Rows are points. To make a cloud, some directions were put in groups of two or more. Within a group, all points are equally far from the middle, so they leave a hole (a ring in 2 directions, a hollow ball in 3). The other directions are filled evenly. Then the cloud was stretched, turned, moved and blurred a little. Count the holes, and give their numbers of directions, smallest first.

Cloud:
[[ 1.4  2.4  3.7]
 [ 1.2  4.5  2.4]
 [-2.2  3.2 -5.5]
 [ 0.2  6.0 -2.6]
 [ 3.6 -1.0 -2.7]
 [ 1.3  3.5 -5.2]
 [-4.5 -2.3  1.9]
 [ 1.5 -3.4 -2.1]
 [-0.7  1.7  4.7]
 [-4.1 -3.1  0.9]
 [-0.1 -2.0 -5.0]
 [ 0.8  3.1 -5.6]
 [-3.1 -2.7 -3.5]
 [-1.7 -4.1 -1.5]
 [-3.4 -3.7 -0.6]
 [-2.6  0.5  4.7]
 [-5.7  2.5  0.6]
 [-4.4 -3.0  0.6]
 [-0.6  4.5  3.3]
 [ 2.7  1.0  3.0]]
Holes: 1 (3)

Cloud (32 x 4):
[[-5.2  2.8 -2.5  6.5]
 [ 5.6 -3.1 -0.6  3.8]
 [-0.3 -1.5 -0.8 -4.1]
 [-1.8 -4.0 -1.6 -4.6]
 [ 2.7 -2.6  0.2  4.7]
 [-2.4  0.3 -0.8  4.8]
 [ 1.3 -0.7 -7.0 -3.8]
 [ 0.6 -4.0 -2.7  1.9]
 [-3.6 -1.2 -1.1  0.8]
 [ 1.2  4.5 -3.2  0.6]
 [ 2.4  4.8 -0.3 -1.1]
 [ 1.3 -3.9  2.5 -0.2]
 [-4.4 -3.2  1.2  5.0]
 [ 0.0 -2.4 -5.7 -3.3]
 [ 0.6  1.7  5.3 -3.1]
 [-1.1 -1.3 -1.9 -5.4]
 [ 3.0 -6.9  0.6  1.4]
 [-1.9 -4.7 -3.0  0.0]
 [-1.1 -5.7  0.2 -0.9]
 [ 1.8  0.5  3.1  0.2]
 [-3.1 -4.3  3.4  2.2]
 [ 1.5 -1.8 -1.8 -2.1]
 [-1.3 -7.5 -2.7  2.3]
 [-0.5  2.3 -0.5 -1.1]
 [-2.5 -4.5 -5.1  1.3]
 [-6.2  0.2 -1.9 -3.7]
 [ 2.5 -1.4  1.3 -1.7]
 [-2.4 -2.4  0.6  0.8]
 [ 1.4 -1.3 -3.2 -4.7]
 [-0.3 -0.1 -7.0 -3.5]
 [ 3.2 -1.9 -0.8 -6.1]
 [-5.7 -0.8  2.8  4.0]]
Holes: 0

Cloud, 47 rows:
[[ 3.9  1.6  3.0  5.4 -0.8  2.8]
 [-0.6  5.6  4.2 -3.9 -3.0  2.6]
 [ 2.8  3.7  1.2  3.0  1.9  3.2]
 [-0.6  2.1 -5.1 -0.7 -2.8 -3.4]
 [-2.9  2.1  0.7 -4.1 -3.2 -4.4]
 [ 2.3  4.5 -1.9 -0.3 -6.0  2.2]
 [ 1.9  6.7  4.6 -2.7 -1.4  1.4]
 [ 1.6 -3.7 -1.0 -3.8  1.4 -0.2]
 [-5.1  1.1  0.8  2.2  2.0 -3.7]
 [-0.1 -4.4 -0.7 -2.8 -3.9 -3.5]
 [ 1.5  0.3 -3.5  0.1  2.8 -3.1]
 [ 4.0 -2.3  4.2 -0.1 -0.9 -5.2]
 [-2.4 -5.0  0.8  3.3  0.2 -2.8]
 [ 1.3 -2.0  4.2  3.6  0.2  4.1]
 [-2.2  4.7 -0.7 -2.5 -3.3  4.2]
 [-0.5 -2.7  5.6 -1.6 -1.5 -4.7]
 [ 1.8 -3.0  4.7  5.4 -3.4 -2.0]
 [-1.0  4.4  1.6 -6.5 -0.7 -0.9]
 [ 0.0  6.1  4.7  3.6 -2.0  2.2]
 [-2.1  4.3  6.8  0.5  0.8  2.7]
 [-1.5 -3.4  0.1  3.5 -3.1  3.0]
 [ 2.6  1.6 -3.5 -3.9 -1.3 -4.0]
 [ 5.8  2.1  4.7 -1.3  1.4 -1.8]
 [-1.4  3.9  4.1 -1.9  0.8 -4.4]
 [-1.2  5.3  6.2 -0.3  1.7  1.6]
 [-1.3  3.0 -1.9  5.7 -1.7  0.0]
 [-2.4 -2.7 -0.4  1.8 -4.2  3.2]
 [ 6.1  3.4  2.0 -3.8 -2.4  1.4]
 [ 4.0  3.3  3.8 -0.4  2.7 -2.7]
 [ 6.7  2.1  4.0 -3.0 -2.2  1.1]
 [-4.2  2.2 -0.9  4.1  0.1 -2.8]
 [-5.1  0.6  2.1  2.2  1.7 -3.8]
 [ 4.4  5.1  4.9  1.8 -0.4  1.9]
 [ 2.6 -2.3  0.3 -4.5 -0.3  2.2]
 [ 1.7 -0.7  7.0  1.0 -5.4  2.3]
 [ 3.1  2.7  2.5  0.7  4.0 -2.4]
 [ 2.8 -1.0  1.9  6.8 -2.4 -0.7]
 [-0.9 -1.1  5.7  2.3  1.1  4.0]
 [-2.3  2.7  1.4 -5.1 -2.0  3.6]
 [ 4.4  0.6  3.4  0.4  1.7 -4.6]
 [-0.5 -2.3  2.4 -5.9 -1.6 -2.8]
 [-4.1 -0.4 -1.1 -4.6 -2.1 -3.3]
 [-3.9  3.5  2.0  2.9  0.2  4.3]
 [ 2.6 -1.4 -3.8  1.9 -5.2 -0.5]
 [ 1.5 -2.9 -1.3  5.6 -1.7 -1.3]
 [ 2.1 -3.2 -1.1  1.4  2.9 -3.2]
 [-1.4 -0.5  6.8 -0.3  3.1  1.4]]
Holes: 3 (2, 2, 2)
